Every row gives one point. The points of each table are mixes of a few directions, plus a little noise. How many directions does each table use, and how many do they share? Where both have some left over, give the other angles between the two spaces (their principal angles), to ten degrees, smallest first.
In the rows, zero is written as 128.

First:
[[121 139]
 [117 145]
 [163  75]
 [ 79 202]
 [163  76]
 [126 131]]
Second, 6 rows:
[[122 129]
 [122 129]
 [149 126]
 [202 120]
 [ 28 139]
 [144 126]]
Directions: first 1, second 1, shared 0; angles 50

First:
[[128 128 128 128]
 [132 127 124 140]
 [134 127 121 147]
 [150 124 104 194]
 [157 122  96 215]
 [106 132 151  64]
 [ 88 136 171   9]]
Second (8 x 4):
[[149 124 105 193]
 [105 132 153  60]
 [150 124 104 192]
 [165 121  89 237]
 [ 99 134 159  43]
 [115 130 142  90]
 [119 130 138  99]
 [122 129 135 109]]
Directions: first 1, second 1, shared 1

First (7 x 9):
[[106 130 162 135 133 133  98 108 127]
 [106 128 161 128 138 136 105  99 126]
 [149 137  91 163  93 108 114 191 129]
 [118 114 218  69 181 193 249 126 198]
 [142 123  75 108 133 108 121  84  89]
 [145 133  86 151 103 107 110 159 115]
 [131 131 105 141 116 112 100 128 110]]
Second, 10 rows:
[[121 126 134 122 134 129 121 108 122]
 [164 113  56  60 157 121 196  70  97]
 [131 137 137 166 102 126 118 195 151]
 [124 118  94  87 154 114 107  25  73]
 [127 115 114  74 164 131 149  42  99]
 [127 130 129 138 122 126 119 138 130]
 [129 144 145 194  84 123  98 229 161]
 [119 135 178 157 116 147 139 194 174]
 [116 135 170 156 117 141 122 173 159]
 [123 128 124 127 130 122 109 107 114]]
Directions: first 3, second 3, shared 3

First, 8 rows:
[[111 101 123 158  94 152 155  75 122 143 134 125 150 143]
 [121 136 150  98 159 128 120 166 114  95  95 166  98 163]
 [ 98  94 168 167 154  85 123 145 135 163  58 101  95 176]
 [125 206 157   7 173 148 108 246 159  28 137 184 183 131]
 [111 148 115 136 110  67 148  67 181 160 179 108 145 128]
 [125 107 109 160  90 141 106  91 116 172 133 110 137  69]
 [175 110 108 159 129 156 144 138 105 126 137  91 124 119]
 [158 122  96 138 113 147 121  97  93 135 149 139  94  94]]
Second:
[[195  82  94 164 161 151 175 172  96 139 110 111 148 135]
 [173 125 127 140 123 134 164 154 141 122 130  80 161 155]
 [ 97  92 130 183  99 173 136  83 115 141 136  94 140 125]
 [146 184 149  72 130  65  91 162 163 124 119 127 105 123]
 [ 77 102  97 115 167 157 136  94  83 115 140 244 114 116]
 [ 72  98 120 153 132 142  84  84  89 156 117 170  82  80]
 [ 29 155 162  86 119 145  67 106 133 103 129 190 120 102]
 [161 163 126 117 101  78 159  92 169 129 165  96 123 167]
 [178 175 151  78 130 109 147 202 174  90 124  91 175 166]
 [136 161 122 103 122  66 117  93 147 141 147 144  85 130]
 [145  71 129 196 125 189 131 164  98 148  92  60 157 108]]
Directions: first 6, second 5, shared 3; angles 30, 50

First (8 x 24):
[[124 156 149 109 128 119 124 139 140 139 131 116 117 131  97 103 132 147
   85 106 132 163 105 144]
 [129  41 132 129 151 112 167 103 133 143 124 111 166 111  80 132 142 102
  106 135  93 188 140 112]
 [110  97  88 133  96 149 141 145 122 104 100 179 139 143 148 126 139 105
  192 147 119  70 136  80]
 [113 138 140 122 135 122 127 166 138 134 119 147 114 139 102 117 161 136
  105 113 124 122 111 113]
 [158 188 129 162 142 121  97 102 116 134 185 114  95 106 191 185  81 123
  145 147 162  95 138 123]
 [156 148 121 125 107 105 143  58 129 147 175  83 129  93 131 137  42 106
  104 140 143 205 119 131]
 [113 125 143 119 137 202  74 175 127  84 109 159 136 169 161  99 211 184
  207 107 124  26 139 147]
 [120 130 122 125 128  94 152 136 119 140  81 114 127 132 113 126 116 121
   81 129 128 156 135 173]]
Second (9 x 24):
[[126 120  93 114  84 112 143 127 131 130 119 114 160 106 137 129 120 113
  122 134 133 130 128 146]
 [142 112 156 135 158 136 123  94 122 132 148 103 130 125 125 139 114 139
  129 128 121 151 143 151]
 [147 162 143 106 116 144  80 127 142 128 174  72 158 100 156 129 155 175
  120 103 149 113 124 202]
 [138 191 115 142 162 113 114 159 135 128 116 150  69 146 127  92 132 109
   82 124 154 163  92  46]
 [122  86 139 124 115 136 141 106 121 128 133 119 158 122 125 151 121 136
  156 133 109 113 151 170]
 [ 91  99 124 140 122 132 160 160 119 120  86 204 105 165 104 131 135 108
  165 141 103  83 130  73]
 [140  77 109  98  64 122 140  75 128 135 153  51 223  71 150 161 107 139
  141 132 122 132 161 248]
 [118 153 107 154 161 107 151 160 124 127  84 193  59 165 106  98 117  81
  102 142 131 157 101   7]
 [127 152 165 139 169 149 101 145 129 124 140 147  92 153 122 121 150 152
  135 115 128 110 121 108]]
Directions: first 6, second 4, shared 2; angles 40, 60
